Each row is a point. Each copy is the shape, with its points in the same order, stretched, turned, moved and blurred by noise. Is it also mirrored, or only turned?
In the rows, zero is written as 128.

Shape (8 x 2):
[[147 115]
 [126  82]
 [ 53 126]
 [133 108]
 [149 109]
 [109 107]
 [ 81 104]
 [159 135]]
Copy 1 (8 x 2):
[[144 116]
 [154  71]
 [ 87  63]
 [137 100]
 [150 112]
 [130  84]
 [116  66]
 [141 136]]
Copy 1 is: only turned
Copy 2 (8 x 2):
[[ 99 127]
 [ 92  72]
 [156  45]
 [102 106]
 [ 94 123]
 [115  82]
 [130  49]
 [104 161]]
Copy 2 is: mirrored
Copy 3 (8 x 2):
[[146 118]
 [140  76]
 [ 61 112]
 [138 108]
 [153 114]
 [122 102]
 [ 97  87]
 [152 147]]
Copy 3 is: only turned
Copy 4 (8 x 2):
[[129 131]
 [143 150]
 [ 87 193]
 [133 140]
 [137 126]
 [124 156]
 [112 179]
 [119 113]]
Copy 4 is: mirrored

Shape (9 x 3):
[[127 100 157]
 [110 178 153]
 [ 78 142 156]
 [158 100  94]
 [114 188 124]
 [ 77 159 163]
 [149 134 120]
 [131 152 102]
 [139 134  97]]
Copy 1 (9 x 3):
[[163 127 161]
 [148 168  71]
 [189 134 107]
 [101 134 135]
 [118 166  51]
 [181 138  93]
 [108 150 116]
 [107 143  80]
 [102 135  98]]
Copy 1 is: mirrored
Copy 2 (9 x 3):
[[147 110 179]
 [ 83  92 104]
 [140  70 118]
 [137 191 164]
 [ 80 116  80]
 [121  61 107]
 [106 150 144]
 [105 150 101]
 [121 166 126]]
Copy 2 is: only turned

Shape (6 x 3):
[[117 105 150]
 [142 151 117]
 [165 107  89]
 [117 107 112]
 [117 169 189]
 [147  98 144]]
Copy 1 (6 x 3):
[[116 127  87]
 [127 131 140]
 [175 172 151]
 [152 130 115]
 [ 47  98  92]
 [126 157 101]]
Copy 1 is: mirrored
Copy 2 (6 x 3):
[[169 125 115]
 [104 165 116]
 [ 82 128  70]
 [123 113 123]
 [192 197 151]
 [148 133  86]]
Copy 2 is: only turned
Copy 3 (6 x 3):
[[118 141 143]
 [128  75 126]
 [172  91 181]
 [156 132 136]
 [ 44 110  91]
 [124 131 170]]
Copy 3 is: mirrored
Copy 4 (6 x 3):
[[134 109  96]
 [133 145 150]
 [194 152 170]
 [168 138 112]
 [ 49 102 102]
 [143 103 129]]
Copy 4 is: only turned

Shape (7 x 4):
[[ 99 149 120 113]
 [134 134  54 128]
 [ 99 148  92 197]
 [139 119 134 102]
 [107 124 153 126]
 [122 149 165 144]
 [ 78 123 167 130]]
Copy 1 (7 x 4):
[[ 95 165 147 111]
 [154 178 124  52]
 [ 84 143  67  50]
 [141 139 141 131]
 [100 127 137 129]
 [ 90 133 105 157]
 [ 71 117 147 124]]
Copy 1 is: only turned
Copy 2 (7 x 4):
[[122 173 126 146]
 [106 115 188 120]
 [ 74 134 121 177]
 [164 124 131  94]
 [132 146  97 129]
 [144 149  86 152]
 [121 181  76 132]]
Copy 2 is: mirrored
Copy 3 (7 x 4):
[[161 132 134 122]
 [119 192 132  71]
 [178 246  97 143]
 [118  93 135 117]
 [154 116 136 162]
 [163 122  94 154]
 [179 114 152 195]]
Copy 3 is: only turned
Copy 4 (7 x 4):
[[119 104 136 167]
 [128  92 138  75]
 [104  90  83 109]
 [142 137 142 149]
 [133 125 121 176]
 [110 141 113 185]
 [132 118 109 199]]
Copy 4 is: only turned

Shape (12 x 6):
[[156 167  80 102  95 163]
 [ 78 194  96 113 101 107]
 [132 169 129 171 147 134]
 [139 108 136 120 149  89]
 [100 177 167 165 165 153]
 [152 125  77 172 117 180]
 [106 111 130 161 130 129]
 [ 79 196 121  90 151 108]
 [157 178 163 136 165 132]
 [147 158 126 127 146 163]
 [112 154 143 127 114 112]
 [105 106 165  96 164  99]]
Copy 1 (12 x 6):
[[ 73 154 115 101 111  79]
 [106 109 146  79  62 103]
 [ 97 138 122 113  97 169]
 [153 113 108 140 122 144]
 [ 86 127 158 113 129 192]
 [ 89 179  81  86 110 127]
 [141 145 119 106 112 159]
 [107  80 145  99  96 129]
 [ 86 125 133 159 124 164]
 [ 80 147 112 120 139 137]
 [117 122 152 124 105 131]
 [171  92 142 137 150 141]]
Copy 1 is: only turned
Copy 2 (12 x 6):
[[121 125 170  85  52 121]
 [145 178  61  74  43 127]
 [181 170 145 100 129 130]
 [110 114  96 109 155 165]
 [196 229 125 148 157 149]
 [121 143 207  87 131  64]
 [126 158 116 123 154  95]
 [144 205  62  85  71 195]
 [201 160 150 128 131 183]
 [142 156 162 120 123 149]
 [155 150  95 130 108 128]
 [102 152  69 145 164 193]]
Copy 2 is: mirrored
Copy 3 (12 x 6):
[[ 48 166 144 151 111 158]
 [ 57 133 102 115 138 105]
 [122 135 118 141 175 139]
 [149 122 120 145 133  93]
 [117  96 135 118 199 143]
 [121 181 130 144 133 185]
 [141 138 115 107 145 127]
 [ 62  83  98 127 144 102]
 [108 106 148 164 183 130]
 [ 96 125 139 152 148 152]
 [105 129 133 122 150  99]
 [152  82 131 118 130  94]]
Copy 3 is: mirrored

Shape (12 x 8):
[[103 155 169 187 120 109 161  86]
 [156 159  97 116 131 134 163 120]
 [111 108 156 159 137 133 148 121]
 [ 93 144  61 111 157 125 159 132]
 [128 142 121 137 112 175 158  88]
 [105 154 151  87  91 156  64 123]
 [124 145 138 122 141 114 157  95]
 [122 131  89 149 198 147 157 107]
 [113 184 126  95 180 115 127 125]
 [113 130 123 187 112 142 140 107]
 [121  54 104 125 122  97 140 126]
 [110 131 139 149 183 151  82  84]]
Copy 1 (12 x 8):
[[108 192 195  51 136  81 146 141]
 [145  95 105 102 171  96 174 101]
 [103 144 191 120 129 104 121 123]
 [181  78 108 117 125  64 133 137]
 [135 116 180 112 132  94 195 128]
 [ 92 118  96 124  66 163 173 187]
 [125 132 132  71 116  94 159 102]
 [154 150 143 150 129  51 134  93]
 [107 136  51 110 104  78 155 121]
 [144 162 197 110 143  99 132 156]
 [168  82 168 114 100 137  78  91]
 [119 214 136 156  58  94 136 124]]
Copy 1 is: only turned
Copy 2 (12 x 8):
[[109  81 151  74  64 132 155  76]
 [108 179 103 123 122 107 148 112]
 [138  99 135 115  98 125 161 109]
 [ 96 114  62 143 157  80 141  97]
 [142 146  92 117  70  89 152 120]
 [119 110 107 123 102 107  95 202]
 [113 136 113  82 112 121 147 108]
 [141 141 103 108 143  51 154  79]
 [ 84 134 130  96 163  71 125 131]
 [139  97 114 120  76 117 143  84]
 [169 115  77 132 142 169 148 120]
 [169 122 124  72 123  52 109 124]]
Copy 2 is: mirrored

Shape (15 x 9):
[[117 155  84  96 150  69  68 105 122]
 [108  99 145  96 189 158 152 131  90]
 [156  75 103  81 154 154 149 104  87]
 [ 99 134 121 114 132 161 189 153 172]
 [131  77 124 102 153 139 129 126  98]
 [137 108 109 119 118 155 163 132 121]
 [121 130 102 150 124 171 135 153 120]
 [125 108 111 169 117 127 169 178 172]
 [138 163 106  91 106  58  71  84 107]
 [144 131 116 154 147 154 145 127 171]
 [135 139 148 131  90 146 138 157 118]
 [151 129 140  89 166 135 121 130 130]
 [118 103 124  84 106 145  79 110 118]
 [123 191  91  77 158  87  80  98 109]
 [123  86 132 131 135 138 139  76 100]]
Copy 1 (15 x 9):
[[230  88  66 133 107 185 132 171 139]
 [ 74 167 108 100 141 131 178 157 144]
 [ 97 144  94  79  85 118 145 125 159]
 [ 80 107 163 170 146  94 129 176 117]
 [104 162  90 102 122 118 138 141 144]
 [ 98 122 137 110 126 105 116 136 136]
 [109 129 148 117 159 131  97 147 137]
 [ 86 126 127 163 171  85  75 145  91]
 [249  93  85 122  77 170 138 137 119]
 [100 123 142 138 129 143  92 170  86]
 [139 149 157  97 161  90 112 148 118]
 [133 127 100  87 121 131 144 188 117]
 [165 163 123 114  90 122 116 165 158]
 [224  69  94 106  99 205 156 173 137]
 [115 163 123 127  88 142 137 113 122]]
Copy 1 is: mirrored
Copy 2 (15 x 9):
[[152 166 205 123 115  99 186 144 111]
 [135 159 128 145 184 134 141 125 188]
 [125 190 109 150 166 131 108 107 152]
 [186 101 152  93 137 184 124 107 140]
 [110 173 122 152 162 141 134 127 153]
 [139 137 115 127 141 146 113  90 121]
 [133 123 132 108 143 142 149  82 145]
 [148  98 138  71 145 182 139 121 100]
 [141 156 169 171  83  67 157 126  72]
 [151 103 156  71 131 149 109 113 122]
 [131 100  92 155 107 119 132  87 108]
 [153 139 128 117 125 120 133 131 145]
 [111 173 139 169 102 137 141 109 154]
 [176 154 190 131 108  73 173 123 121]
 [101 157 145 170 160 124 102 116 132]]
Copy 2 is: only turned
Copy 3 (15 x 9):
[[ 78 137 156 159 112 114 138 221 129]
 [151 128 102 175 173 110 104  96 146]
 [139 180 149 143 167 135  95 112 142]
 [139 125 115 146 121 114  98  72  71]
 [123 159 138 145 167 130 113 113 154]
 [124 145 136 124 124 129  97 102 123]
 [111 130 129 136 103  92 113  95 147]
 [100 101 148 132 102 139 107  88  97]
 [ 80 137 150 118 115 132 134 239 124]
 [128 123 140 132 108 136 139 105 117]
 [130 103 125 123 114  98 109 103 120]
 [165 113 128 157 148 119 111 118 127]
 [105 167 148 118 160  87 131 153 139]
 [109 131 123 163 106 115 120 202 146]
 [106 169 130 115 159 147 120 137 137]]
Copy 3 is: only turned

Shape (12 x 9):
[[138 146 142 118 124 113 127   7 144]
 [145  59 130 127 160 144  99 143 143]
 [116 136 112 148 142 133 133  87 142]
 [136 102 128 120 120  94 128 131 116]
 [120 131 142 116 132 103 107 150 136]
 [118 109 143 130 176 142 112 136 112]
 [147 144  85 110 156 135 123 138  82]
 [127 134 118 118 125 129 106 147 128]
 [147 141 147 159 133 141 108 134 133]
 [134 142 127 115 140 101 106 130 143]
 [127 139 143 108 131 134 142 123 143]
 [175 138 130 127 156  83 125 142 135]]
Copy 1 (12 x 9):
[[ 40 151 180 115 132 106 152 197 116]
 [169 126  95  92 149 157 128 165 115]
 [ 97 145 146 155 128 124 144 147 132]
 [133 129 145  83  95 147 109 129 136]
 [135 151 124 100 108 126 104 116 116]
 [130 110  91 135 141 147 106 148 105]
 [100  85 139 124 151 153  87 112  89]
 [140 134 134 114 134 120 109 117 118]
 [140 138 138 157 116 118 131 158 101]
 [111 150 136  99 120 124 114 122 103]
 [112 132 119 112 109 103 143 122 114]
 [ 96 133 141  98  88 148 124 121  67]]
Copy 1 is: mirrored
Copy 2 (12 x 9):
[[108 102 202 117 145 112  68 202 162]
 [ 77 129  88 130 167 115 105 106  92]
 [130 119 156  94 156 122 123 164 122]
 [117 139 125 175 142 162 123 108 134]
 [137 136 123 143 135 143 105  74 135]
 [132  99 102 137 145 120 105 100  90]
 [148 129  55 146 119 155 110 116 136]
 [136 153 101 128 129 131 113 102 131]
 [126 108 131 106  92 124 129 119 105]
 [125 127 125 123 138 149  99  93 146]
 [122 129 145 141 138 103 128 116 158]
 [ 99  82 115 137 124 177 117  80 156]]
Copy 2 is: mirrored
